Each point is reached from the start by the listed moves, each made once or not at all, plus a little noise. Is the number of moves made odd or even? Then give how often each move was made.
(in the rows, 128 means zero)

Moves:
(1): [145 119 156 139]
(2): [105 126 162  69]
Start: [117  78 141 159]
Points:
[134  70 167 172] => odd (1, 0)
[111  68 202 112] => even (1, 1)
[ 93  78 176 103] => odd (0, 1)

Moves:
(1): [171 113 158 140 144 119 101 116 118 124 134]
(2): [110 129  89 148 147 150 107 148 115 128 120]
(3): [135 154 137 133 143 138 142 132 160 137 115]
(4): [124 120 122 155 164 152 130 156 118 133 166]
(5): [128 142 139 121 154 121 117 123 161 141 139]
(6): [138 146 117 135  84 142 137 120 156 140 131]
(7): [148 128 110 139 124 111 145 134 159 129 143]
(8): [140 122 111  92 154 145  95 160 113 127 110]
(9): [125 138 115  95 142 144 134  88 131 117 112]
Start: [132 114 131  95 150 109  82 135 128 125 119]
Points:
[171 129  86  78 126 123  75 165 173 139 120] => odd (0, 0, 0, 0, 0, 1, 1, 1, 0)
[173 132  86  84 241 185   7 150 144 138 137] => odd (1, 1, 0, 1, 1, 1, 0, 1, 1)
[190 154 144  88 151 142  85  78 182 135 100] => even (1, 0, 1, 0, 0, 1, 0, 0, 1)
[131 133  69 105 213 179  27 202 151 155 147] => odd (0, 1, 0, 1, 1, 1, 0, 1, 0)
[173 123 159  66 204 108  52  78 152 122 119] => odd (1, 0, 0, 0, 1, 0, 0, 0, 1)
[182 152 167  73 220 120  64  81 187 133 106] => even (1, 0, 1, 0, 1, 0, 0, 0, 1)
[141 157  93 126 203 116  81 159 212 149 124] => even (0, 1, 1, 0, 1, 0, 1, 0, 0)

Moves:
(1): [120 129 118 143 145 115 114 137 138 122 128 151 137 127 121  97 125 126
 127 113 131]
(2): [133 142  96 124 115 139 143 139 133 107  90 132 119 109 124 143 127 109
 118 130 111]
(3): [107 133 118 138 112 116 125 142 119 114 120 125 129 159 157 133  99 116
 133 138 141]
(4): [115 145 120 136 127 128 120 128  92 113 129 118 120 122  95 124 115  94
 164 116 108]
(5): [125 100 141 112 111 129 129 137 131 135 127 123 131 128 132 109 127 111
 113 146 114]
(6): [133 142 123 149 127 148 140 124 138 122 118 128 124 121 130 127 137 119
 116 124 116]
(7): [160 126 123 118 149 119 136 101 162 118 114 107 152 124 143 143 123  93
 132 113 132]
(8): [164 121 103 130 147 120 119 101 118 100 109 117 121 117 105 117 129 108
 122 145 118]
(9): [121 124 150 132 139 119 136 139 116 167 137 139 141 139 137 127 151 137
 126 139 156]
(10): [146 127 148 141 117 106 100 124 128 159  88 136 111 121  83 134 128 153
 130 112  95]
(11): [106 151 125 115 128 129 150 125 123 141 124 119 127 156 128 127 122 125
 130 128 118]
(12): [147 134 119 127 133 107 144 159 122 131 148 162 135 120 151 112 123 113
 110 106 102]
(13): [100 148 137 121 106 118 123 137 115 129 122 110 150 108 125 131 151 137
 118 141 114]
(14): [128 148 124 122 108 130 133 127 112 130 132 118 132 130 112 117 122 124
 126 117 147]
(15): [131 107 118 133 114 122 143 127 120 112 129 132 145 139 131 125 125 133
 135 132 118]
(16): [148 140 121 126 146 134 120 123 127 128 120 116 142 125 138 126 108 126
 138 144 129]
(17): [122 118 136 153 136 143 142 133 108 138 124 114 135 115 155 122 124 153
 115 112 136]
(18): [124 126 137 123 132 113 137 116 130 124 133 136 114 126 129 117 114 119
 135 136 144]
Start: [116 135  93 132 120 142  99 163 140 129 136 119 146 127 157 100 106 101
 120 133 163]
Points:
[ 75 154  74 165  83  92 105 170  61  88 113 105 179 131 126  15  95  20
 128 173 160] => odd (1, 0, 1, 1, 1, 1, 0, 1, 1, 0, 0, 0, 1, 1, 1, 0, 0, 1)
[193 154  94 128 163  75 113 145 144 177  90 134 165 137 139  91 113  62
 102 109 117] => even (0, 0, 0, 0, 0, 0, 1, 1, 1, 1, 1, 1, 0, 0, 0, 0, 0, 0)
[145 142  98 148 153 129 187 167  99 151 134 105 203 134 219  52  68  16
 126 120 127] => odd (0, 0, 0, 1, 1, 1, 1, 0, 1, 0, 1, 1, 0, 0, 1, 1, 1, 1)
[167 132  56 151 120 102  95 154 180 106  44 134 170 105 117 103  97  73
 117  93 109] => odd (1, 1, 0, 0, 0, 0, 1, 0, 0, 1, 0, 0, 0, 0, 1, 0, 0, 0)
[101 162  87 107 122 125 114 163 132 141 131 113 163 152 148  23  58  62
 121 150 174] => even (1, 0, 0, 0, 1, 0, 0, 0, 0, 0, 1, 0, 0, 1, 0, 1, 0, 1)
[115 238  14 149  86 117 157 199  36  85  77  98 193 137 157  73  81   7
 119 160 104] => even (0, 1, 1, 1, 0, 1, 0, 1, 1, 0, 1, 1, 1, 1, 1, 1, 0, 0)

Moves:
(1): [ 88 138 136 121 115  92 111 119 140 112 125 121 133 153 130 162 114 146
 134 129 126 106 102 121 141 140 120]
(2): [146 156 154 113 109 125 135  93 132 160 138 110 129 131 122 116 134 108
 103 126 121  97  95 145 130 130 142]
(3): [120 129 129 119 125 130 126 132 144 155  90 112  83 122 124 129 127 133
 153 117 122 114 133 133 148 133 143]
(4): [126 129 142 135 121 135 142 132 103 158 125 142 117 130 115 138 120 134
 137 166 158 107 109 120 142 161 132]
(5): [126 120 128 153 126 106 131 136 115 137 118 123 146 133 129 125 132 137
 125 105 124 123 116 126 111 113 123]
(6): [144 130 127 142 132 125 136 136 130 101 143 140 155 135 123 147 127 136
 167 138 110 125 112 136 102 135 124]
(7): [100 140 105 107 131 127 154 122 139 146 133 131 113 141 132  87 130 166
 110 113 148 149 114 127 113 109 107]
(8): [101 122 115 120 101 108 148 124  92 129 146  94 132 134 141 131 139 130
 120 123 135 134 139 126 127 119 121]
(9): [122 136 122 150 112 134 131 118 117 109 137 133 130  86 113 136 124 122
 127 116 133 118 135 128 117 147 128]
(10): [143 145 131 133 119 129 137 149 144 140 130 128 122 137 138 118  94 105
 140 124 126 130 127 123 145 130 136]
(11): [124 125 112 138 134 110 144 124 131 103 116 131 146 122 142 120 131 120
 129 145 128 121 136 146 129 125 142]
(12): [117 122 134 109 131 119 122 132 117 138 143 125 137 114 146 120 140 138
 137 111 131 109 115 129 155 119 109]
(13): [114 161 135 103 130 115 119 146 116 131 117 119 115 128 125  93 149 116
 130 131 133 118 123  99 129 136 110]
(14): [123 116 107 118 135 181 113 136 118 103 126 117 121 132 134 127 107 132
  90 155 135 111 130 121 109 143 147]
(15): [117 110 129 107 153 119 133 122 122 141 149 131 123 136 126 114 123 126
 115 129 108 139 131 122 130 140 135]
(16): [123 121 115 138 149 119 130 136 134 131 137 109 134 112 135 129 132 127
 113 124 138 129 126 113 107 135 120]
(17): [169 128 120 137 133 107 135 141 138 111  96 134 157 130 142 157  99 145
 138 141 133 133 159 152 120 139  98]
(18): [120 127 134 118 125 118 155 131 128 139 150 141 128 132 136 123 142 145
 118 105 130 127 129 119 126 130 145]
(19): [161 126 116 122 124 145 130 105 112 125 110 110 121 121 107 134 135 114
 123 130 150 132 127 116 146 168 129]
(20): [135 145 132 137 135 157 144 124 123 123 139 131 152 141 161 149 145 136
 145 108  92 115 122 129 137 134 120]
(21): [106 100 116 110 117 132 139 125 135 136 124 121 147 104 135 127 146 127
 113 120 142 126 126 123  95 134 129]
(22): [107 122 162 146 131 133 115 137 128 117 127 114 115 147 126 130 136 129
 124 130 159 132 139 154 138 131 111]
(23): [123 129  71 134 136 108 121 105 105 156 141 131 113 134 124 125 131 121
 139 103 129 126 132 144 105 124 122]
(24): [101 118 133 131 130 136 123 114 141 147 144 109 135 134 120  91 136 155
 114 149 133  96 155 120 132 129 116]
Start: [129 135 171 138 107 160 167 101 147 117 133 139 102  92 172 139 113 146
 156 130 110 142 173 126 150 178  91]
Points:
[ 85 166 178  94  93 120 248  45  95 199 138  40 102 118 198  55 201 160
 125  89  78  49 171 101 185 227 108] => odd (0, 1, 1, 0, 1, 0, 0, 1, 0, 0, 1, 0, 1, 0, 1, 0, 0, 1, 1, 1, 0, 0, 0, 1)
[ 11 167 165 119  73  55 216 111  72 116 174 103 120  49 204 137 154 174
 149 132 170  60 135  77 170 237  67] => odd (1, 0, 0, 1, 0, 0, 0, 1, 1, 0, 1, 1, 1, 0, 0, 1, 0, 1, 0, 0, 0, 0, 0, 0)
[ 39 153 175 118  77  94 202 127 144  81  59  68 127 122 249 183 149 177
 191 125 131  90 203 157 161 219  29] => odd (1, 0, 1, 0, 0, 0, 0, 1, 0, 0, 1, 0, 1, 0, 0, 0, 1, 0, 0, 1, 1, 1, 0, 0)
[ 75 147  84 167 113 134 217  86 138 179 153  62  94 104 233 106 126 147
 184 101  90  81 220 139 154 185  90] => even (0, 0, 1, 0, 0, 0, 0, 1, 0, 1, 1, 0, 0, 0, 0, 1, 0, 0, 0, 1, 0, 0, 1, 1)

Moves:
(1): [130 141 122 144 139 124 123 130 129 121 130 114 130 142 142 140 132 146
 123 136 118 117 115 109 137]
(2): [132 111 121 145 129 114 129 135 124 142 154 138 145 125 147 111 116 128
 121 131 141 116 144 118 125]
(3): [133 123 108 139 136 121 141 122 132 138 154 135 129 113 124 135 141 123
 114 129 127 127 131 153 126]
(4): [115 110 123 111 142 116 120 146 123 136 138 139 122 121 142 121 134 154
 135 125 130 124 126 138 134]
(5): [111 116 137 131 124 126 130 132 125 131 115 130 138 147 122 138 119 134
 111 134 122 129 138 137 132]
(6): [130 123 129 114 137 120 134 133 122 130 136 132 128 124 114 129 130 133
 122 120 124 109 132 123 131]
(7): [130 125 117 139 120 125 131 136 126 111 124 136 121 123 143 127 108 149
 124 116 103 143 126 159 129]
(8): [124 117 103 135 100 124 124 122 132 120  99 128 129 143  99 133 125 134
 146 134 126 129 134 128 153]
(9): [138 150 121 126 137 130 135 138 126 137 114 107 136 122 130 113 131 107
 119 130 126 156 126 129 148]
(10): [120 122 121 126 116 125 152 146 103 123 122 128 128 118 127 135 142 129
 139 138 119 140 136 107 121]
(11): [114 116 103 153 148 114 122 151 122 126 125 130 118 110 146 129 124 151
 116 137 137 112 128 147 116]
(12): [122 136 128 129 118 124 128 132 132 125 135 134 139 119 130 126 129 124
 130 132 123 126 119 139 117]
(13): [142 127 112 115 133 132 136 146 142 142 128 121 102 143 139 127 112 137
 137 132 144 128 122 139 128]
(14): [103 128 122 143 136 120 133 126 134 107 127 142 124 133 136 121 132 121
 122 115 115 119 129 128 137]
(15): [129 139 142 132 135 129 136 130 136 134 125 134 138 123 112 113 132 138
 142 143 140 128 120 118 111]
(16): [127 117 145 124 129 123 147 133 142 129 118 134 138 110 151 139 126 118
 126 132 130 120 131 154 136]
(17): [140 116 133 125 146 148 138 124 140 137 120  97 135 116 109 134 120 120
 133 136 119 127 113 121 128]
(18): [132 125 125 136 127 110 127 116 119 132 133 116 118 141 114 107 128 140
 134 126 104 130 139 129 126]
(19): [152 127 128 130 122 126 114 133 133 138 109 118 146 139 129 145 167 125
 129 113 136 117 131 145 118]
(20): [120 112 128 152 119 111 125 137 118 126 141 115 115 147 142 122 109 144
 125 119 135 122 110 126 135]
(21): [158 126 146 131 117 106 125 128 134 148 113 130 139 139 121 137 128 113
 131 133 118 141 107 128 119]
(22): [107 143 123 121 116 122 139 122 133 151 127 129 127  88 138 147 133 124
 138  99 119 129 129 113 118]
(23): [110 130 140 119 130 135 124 138 139 119 134 143 119 124 120 113 147 133
 116 130  93 118 128 120 133]
(24): [143 125 103 124 143 134 135 119 132 135 130 129 124 115 155 115 134 136
 104 133 139 123 112 148 107]
Start: [141 123 130 130 104 121 123 144 115 139 136 145 107 105 142 123 134 112
 144 134 125 122 132 120 125]
Points:
[124  68 117 160  63  23 200 207 114 194 179 175 103  76 184 123 111 148
 120 112  32 108 133 173 109] => even (0, 1, 1, 0, 1, 1, 1, 0, 0, 1, 0, 1, 1, 0, 0, 1, 0, 1, 0, 1, 1, 1, 1, 0)
[171 123  55 174 142  88 157 170 161 158 131  89 100 131 119  75 183 151
 121 141  73  75  72 156 139] => odd (1, 0, 1, 0, 0, 1, 0, 1, 1, 0, 0, 1, 1, 1, 1, 0, 1, 1, 1, 1, 0, 0, 1, 1)
[ 94  79 102 148 138 103 150 249 133 131 103 162 102  85 163 116 164 192
 142 146  68  97 111 182  93] => even (0, 0, 0, 1, 1, 0, 1, 0, 0, 1, 1, 1, 1, 1, 1, 0, 1, 0, 1, 0, 0, 0, 1, 0)
[132  63  58 217 132  80 166 153 128 135 156 138 130 120 152 105  97 181
  95 142  96  74 101 153 139] => even (1, 1, 1, 0, 1, 1, 1, 1, 0, 0, 0, 0, 0, 1, 1, 0, 1, 0, 0, 1, 0, 0, 0, 1)
[145  81  69 201 127  86 119 154 113 149 130 100 114 114 132 110 112 162
 150 166 101  84 138 104 140] => even (1, 1, 0, 0, 0, 0, 0, 1, 0, 0, 1, 0, 0, 0, 0, 0, 1, 1, 0, 0, 0, 0, 0, 0)
[126  99  86 154 110  96 176 231 128 158 104 158 109  71 161  85 138 134
 153 188 127 115 149 130 145] => odd (0, 1, 0, 0, 0, 0, 0, 1, 1, 1, 1, 0, 1, 0, 1, 1, 0, 0, 0, 0, 0, 0, 1, 0)
[168  91  91 141 129  65 156 185 134 200 170 113  75  82 178 163 101 173
 146  98  80 109  64 149 129] => even (1, 0, 1, 1, 0, 1, 1, 0, 0, 0, 0, 0, 1, 0, 0, 0, 1, 0, 0, 1, 1, 1, 0, 0)
[127  94  97 148  99  85 177 177 139 162 106 133 123  42 130 147 206 181
 180 125  24 106 126 150 129] => odd (1, 0, 1, 1, 0, 0, 1, 1, 0, 1, 0, 0, 0, 0, 1, 1, 1, 1, 1, 0, 0, 1, 1, 0)
[137  77 112 143 109  64 170 167 130 213 100  97 144  76 106 134 166 142
 155 110  98 104 129 171 156] => odd (0, 0, 1, 1, 1, 1, 0, 1, 1, 0, 0, 0, 0, 0, 1, 1, 1, 1, 1, 1, 0, 1, 0, 0)
[147 135  66 181 131  69 176 198 115 165  93  89  76  72 180 132 117 141
 151 122  36 156  94 121 124] => odd (1, 0, 0, 0, 0, 0, 1, 0, 1, 1, 1, 0, 1, 1, 0, 0, 1, 1, 0, 0, 1, 1, 0, 0)
[146 139  66 147 153  83 182 177 155 129 163 152  80  79 205  78 148 141
  79 129  33 102 105 215 143] => even (1, 0, 1, 0, 0, 1, 1, 0, 1, 0, 0, 1, 1, 1, 0, 1, 0, 1, 0, 0, 0, 0, 1, 1)

Moves:
(1): [132 137 125 141 121 151 133 129 127 123 130 149 133 132 112 131 111 132
 136 123 119 124 115 125 143]
(2): [114 131 120 152 139 156 119 128 124 127 118 149 112 122 135 128 140 116
 122 147 124 135 122 145 128]
(3): [136 146 114 138 114 128 142 130 111 131 112 123 126 117 122 125 122 119
 116 127 126 144 114 128 141]
(4): [122 123 120 119 118 129 134 129 119 109 132 138 134 144 130 128 139 129
 122 126 102 124 140 127 139]
(5): [116 142 138 139 136 131 117 133 141 114 140 116 117 124 136 111 135 124
 132 114 131 138 129 129 101]
(6): [108 127 122 112 132 133 127 146 144 119 121 121 130 138  99 126 130 143
 120 126 112 109 112 105 137]
(7): [125 123 124 118 124 138 129 121 129 139 119 123 130 118 138 135 137 131
 125 117 120 131 125 131 129]
(8): [123 128 126 115 112 135 125 123 135 122 127 138 145 137 114 132 130 127
 127 122 135 137 135 132 129]
(9): [112 120 145 120 133 132 125 118 132 114 133 127 129 141 138 116 123 133
 129 133 136 126 128 114 112]
(10): [124 127 140 124 127 119 144 130 129 129 122 129 145 121 130 133 131 134
 130 127 140 128 135 137 114]
(11): [146 125 123 118 127 150 130 146 141 129 116 126  98 111 122 122 125 115
 122 126 132 106 128 130 130]
(12): [144 126 137 118 142 131 138 119 130 128 129 123 141 142 115 119 140 130
 121 129 137 120 118 122 111]
(13): [130 147 145 134 130 116 114 132 126 132 121 134 116 140 128 124 125 125
 115 122 128 122 150 124 142]
(14): [126 116 120 127 147 130 126 130 124 131 130 142 107 117 137 123 132 128
 112 113 128 133 138 127 107]
(15): [130 131 135 126 125 131 113 134 142 115 138 129 115 137 128 129 126 136
 123 141 111 128 117 133 138]
(16): [126 128 140 115 119 134 130 135 112 136 137 124 135 131 119 132 125 131
 132 126 115 126 135 117 118]
(17): [138 138 126 137 133 125 121 137 121 121 116 142 110 124 138 120 138 136
 141 126 128 130 118 121 119]
(18): [131 130 121 136 128 129 120 139 138 124 121 126 128 133 139 144 127 126
 127 131 137 129 131 127 128]
(19): [126 120 149 124 129 130 141 122 120 110 139 127 136 126 117 130 146 128
 119 130 131 122 113 102 138]
(20): [139 146 137 152 134 109 124 122 148 124 118 140 133 129 120 112 128 111
 129 146 128 134 149 102 129]
(21): [129 127 127 133 113 116 123 113 133 123 120 130 119 130 116 136 126 116
 120 127 139 113 122 122 107]
(22): [124 137 122 130 121 127 138 124 131 131 143 124 122 130 135 122 143 141
 122 138 131 122 123 113 131]
(23): [135 116 134 144 116 146 121 128 128 118 121 133 124 133 102 128 126 140
 119 138 125 135 134 116 127]
(24): [134 142 135 129 140 129 131 108 123 116 135 115 117 121 128 142 129 140
 134 134 129 123 139 124 121]
Start: [122 134 128 123 136 134 137 137 116 131 111 143 126 135 123 129 130 120
 120 141 134 142 100 121 128]
Points:
[127 150  99 148 108 198 132 157 103 108  78 198  57 134  96 107 159 107
  44 145 112 149 132 111 150] => odd (0, 1, 1, 1, 0, 0, 0, 1, 0, 0, 1, 0, 1, 1, 0, 0, 0, 0, 0, 0, 0, 1, 1, 0)
[151 165 159 156 138 169 120 145 143  60  68 218  80 154  97 118 129 133
  98 143 136 129 175  62 105] => odd (1, 0, 0, 1, 0, 0, 0, 1, 1, 1, 1, 0, 1, 1, 0, 0, 1, 1, 0, 1, 0, 0, 1, 1)
[164 188 113 194 112 209 112 141 109 106  30 186  31 109  93 155 127 108
  88 151 133 126  90 106 135] => odd (1, 1, 1, 0, 0, 0, 1, 0, 0, 0, 1, 0, 1, 0, 0, 0, 1, 1, 0, 0, 1, 0, 1, 1)
[126 177 155 180 134 194 125  93 135  40  73 212  85 148  85 100 167 126
  82 155 113 171 102  79  48] => odd (1, 1, 1, 1, 1, 0, 1, 1, 1, 1, 0, 1, 0, 1, 1, 0, 1, 0, 0, 1, 1, 0, 1, 1)
[107 113 144  89 114 193 110 164 171  80  99 149 100 164  58 113 121 145
  90 157 117 116  86  83 134] => even (0, 0, 0, 0, 0, 1, 0, 1, 1, 0, 1, 0, 0, 0, 1, 0, 0, 0, 0, 0, 0, 0, 1, 0)
[146 208 145 187 101 197 119 164 128  42  71 197  38 158  35 131 161 129
  60 197  75  93  88   7 167] => odd (1, 1, 1, 1, 0, 1, 0, 0, 0, 0, 1, 0, 1, 0, 1, 1, 1, 1, 1, 1, 1, 1, 1, 1)

Moves:
(1): [136 133 123 126 131 122 115 124 127 127 112 136 128 133 116 122 123 129
 122 125 118 136 119 132 121 121 122]
(2): [130 144 133 130 136 117 131 120 114 115 138 122 136 135 144 126 126 140
 115 122 124 134 130 110 138 123 128]
(3): [128 123 123 132 115 150 128 124 140 112 121 140 141 132 145 135 136 139
 142 132 124 143 123 149 132 113 134]
(4): [117 140 105 121 128 123 124 124 133 123 127 131 134 132 141 128 138 138
 134 119 120 115 135 118 123 126 132]
(5): [ 92 142 121 126 131 129 124 116 111 135 124 146 140 121 127 112 129 115
 127 130 141 113 117 134 122 138 143]
(6): [125 128 149 124 132 143 128 114 142 130 122 128 119 136 116 123 124 137
 121 124 125 126 123 129 113 134 122]
(7): [120 118 135 128 129 123 125 108 121 111 125 130 112 133 139 149 132 130
 144 120 143 141 133 138 122 144 142]
(8): [110 119 147 131 124 136 130 140 117 131 138 130 137 121 119 141 161 151
  98 138 107 124 103 146 129 104 150]
(9): [130 128 136 125 129 123 121 132 143 133 128 127 130 124 132 122 130 113
 138 132 131 127 128 125 132 119 139]
(10): [134 130 128 142 138 115 134 135 147 137 133 140 101 122 129 124 124 140
 152 126 157 136 121 115 130 118 127]
(11): [144 131 106 134 127 152 124 129 124 117 142 119 137 133 144  98 134 134
 129 129 121 124 103 129 136 149 149]
(12): [114 111 146 121 133 128 135 131 131 145 134 139 113 129 128 129 141 137
 136 134 129 132 127 112 125 119 140]
(13): [128 135 135 111 101 121 131 119  98 134 127 133 118 136 140 134  95 140
 154 140 123 108 121 134 139 142 122]
(14): [125 122 125 147 125 122 116 127 130 117 131 132 131 132 124 137 120 131
 123 123 117 125 121 111 115 140 138]
(15): [106 150 135 121 132 110 148 141 125 128 139 108 137 138 118 120 122 123
 114 114 112 138 114 120 121 144 141]
(16): [112 137 138 125 113 126 143 123 124 114 144 120 123 144 117 137 122 128
 122 118 129 123 146 135 130 137 137]
(17): [139 141 123 122 138 122 123 133 128 141  99 126 150 136 124 116 117 120
 114 100 127 126 108 101 140 133 138]
(18): [129 125 122 140 106 136 124 119 144 126 129 113 125 121 113 141 121 124
 104 132 117 127 138 125 118 130 142]
(19): [140 124 128 115 126 133 119 121 124 120 116 137 127 117 123 126 112 135
 129 133 138 118 124 109 124 144 129]
(20): [143 138 121 124 121 142 117 144 115 114 130 102 124 114 125 125 109 134
 131 115 120 134 147 122 138 125 105]
(21): [135 118 126 121 112 125 131 137 142 128 124 124 124 147 136 142 126 139
 124 122 125 137 131 120 115 127 116]
(22): [131 131 126 124 136 130 125 134 133 136 147 130 136 140 130 123 128 131
 140 131 134 133 128 130 137 138 132]
(23): [124 126 138 120 155 136 128 124 138 112 115 121 122 142 142 137 123 144
 139 130 140 126 141 125 118 131 151]
(24): [130 137 123 129 134 129 130 123 109 133 141 153 119 112 127 128 119 119
 119 126 112 118 132 147 113 142 123]
Start: [111 124 137 120 106 138 128 134 130 130 134 124 144 149 134 138 139  94
 128 137 132 120 113 133 129 111 125]
Points:
[ 98 158  92 140 108 149  95 107 143  88 141 167 172 141 192  96 139 129
 166 132 153 104  64  80 131 126 192] => odd (0, 1, 1, 1, 1, 0, 0, 0, 1, 1, 1, 0, 0, 1, 0, 0, 0, 0, 1, 0, 0, 0, 0, 0)
[ 65 168 135 137  66 150 144 130 138  85 186 126 137 173 159 157 120 152
 131 135  78  90  76 150 103 141 249] => odd (0, 0, 1, 1, 0, 0, 0, 1, 1, 1, 1, 0, 1, 1, 1, 1, 0, 1, 0, 0, 0, 0, 1, 1)
[109 129 153 124  98 180 107 131 171  97 131  94 168 228 106 145 131 155
  60 104  82 119  66 107  93 145 215] => odd (1, 0, 0, 0, 0, 1, 0, 1, 0, 0, 1, 0, 0, 1, 0, 1, 1, 1, 0, 0, 1, 1, 1, 0)
